Each wall is flat, endless, passes through zero and stands at right angles to its row. A trip goes straight from one point to another. Which walls does it cross, in order?

Walls:
(1): 3.11,1.74,-2.28
(2): 2.63,2.50,3.03
(3): -0.72,0.16,3.16
(4): 1.80,0.29,-0.21
(5): 0.45,-1.07,-3.85
Trips:
2.09,-0.85,-3.27 to -1.46,-0.13,-1.63 -> 4, 1
0.34,-0.05,-1.19 to 1.12,-1.95,-2.85 -> none
-0.05,2.00,-2.39 to 1.87,-1.61,-2.03 -> none
-1.92,-2.84,-0.17 to 1.06,-0.15,-1.88 -> 3, 1, 4
-1.27,-1.08,-1.21 to -0.99,-3.22,0.53 -> 3
-0.28,-3.33,-4.10 to 1.45,3.11,-3.47 -> 4, 2

Walls:
(1): 1.64,-0.69,-2.74,1.33,1.93,-2.89,-1.29,-0.56,-0.03,-3.13,-1.25
(2): -2.34,-0.50,2.37,-1.41,3.16,-0.17,1.22,0.61,1.98,-0.49,-2.11
(3): -0.73,-3.12,2.10,-0.97,1.75,0.13,-0.03,-2.63,-0.06,3.49,-2.19
(4): 3.53,1.11,1.22,-0.87,-0.18,-4.54,0.03,2.90,4.17,0.33,0.51
Trips:
1.39,-0.26,-2.91,-1.34,2.67,-0.76,-1.21,-3.74,-0.98,-0.26,1.00 to -0.47,0.54,-1.04,1.11,-0.34,1.48,-0.74,-1.29,1.95,-2.61,1.30 -> 3
-2.19,-1.75,1.11,-2.31,-1.80,0.16,0.05,0.23,1.15,0.86,-3.98 to -0.85,1.58,0.57,0.65,4.11,-1.01,1.92,-2.53,-0.69,-2.53,2.42 -> 1, 3
0.88,4.07,0.23,-3.54,3.08,-1.05,-0.09,0.64,1.16,-0.34,-0.72 to -1.01,1.88,4.22,-3.07,2.81,1.72,-4.88,-1.71,0.30,-1.05,2.61 -> 1, 3, 4
3.61,-4.40,2.70,-0.75,0.01,-1.90,1.57,-2.00,-1.99,1.24,-1.81 to -0.68,-0.65,-0.40,1.35,-2.50,1.24,-0.41,1.13,0.13,2.99,2.74 -> 2, 1, 4, 3
-0.75,1.05,-4.29,0.49,2.65,2.00,1.14,0.03,-1.97,-0.03,-0.11 to 0.23,3.24,-2.06,1.42,4.49,1.27,-1.96,2.13,-2.73,0.44,1.02 -> none
-3.19,0.14,-0.36,2.54,0.88,1.81,-0.74,2.38,-0.09,1.98,1.15 to 0.79,-0.22,-0.93,3.30,-1.03,-7.47,-0.55,1.68,-0.48,3.71,2.52 -> 2, 4, 1
-0.34,-2.08,0.82,-0.74,0.86,3.08,0.21,-2.09,-0.36,-0.02,-1.04 to -0.90,-0.35,0.15,1.20,0.15,-1.11,0.86,0.72,1.58,-2.51,6.94 -> 3, 2, 4, 1
2.00,-0.66,-4.38,0.25,-0.71,0.23,0.76,1.14,4.12,1.52,-1.18 to -0.53,3.81,-2.26,-0.10,-0.75,-2.24,0.07,4.77,-1.61,5.88,2.39 -> 1
-1.58,0.65,0.16,-3.30,3.19,0.47,-2.40,-1.00,-3.38,3.77,2.59 to -0.22,0.38,-0.13,-1.80,2.53,-1.09,-1.80,2.81,3.90,0.08,0.43 -> 4, 1, 3
-1.50,-0.58,-1.05,0.66,0.81,2.83,-1.71,2.98,-2.76,1.16,-1.16 to 0.88,-0.08,-2.49,0.36,-0.50,0.53,-1.63,3.77,-1.42,3.38,1.75 -> 3, 4
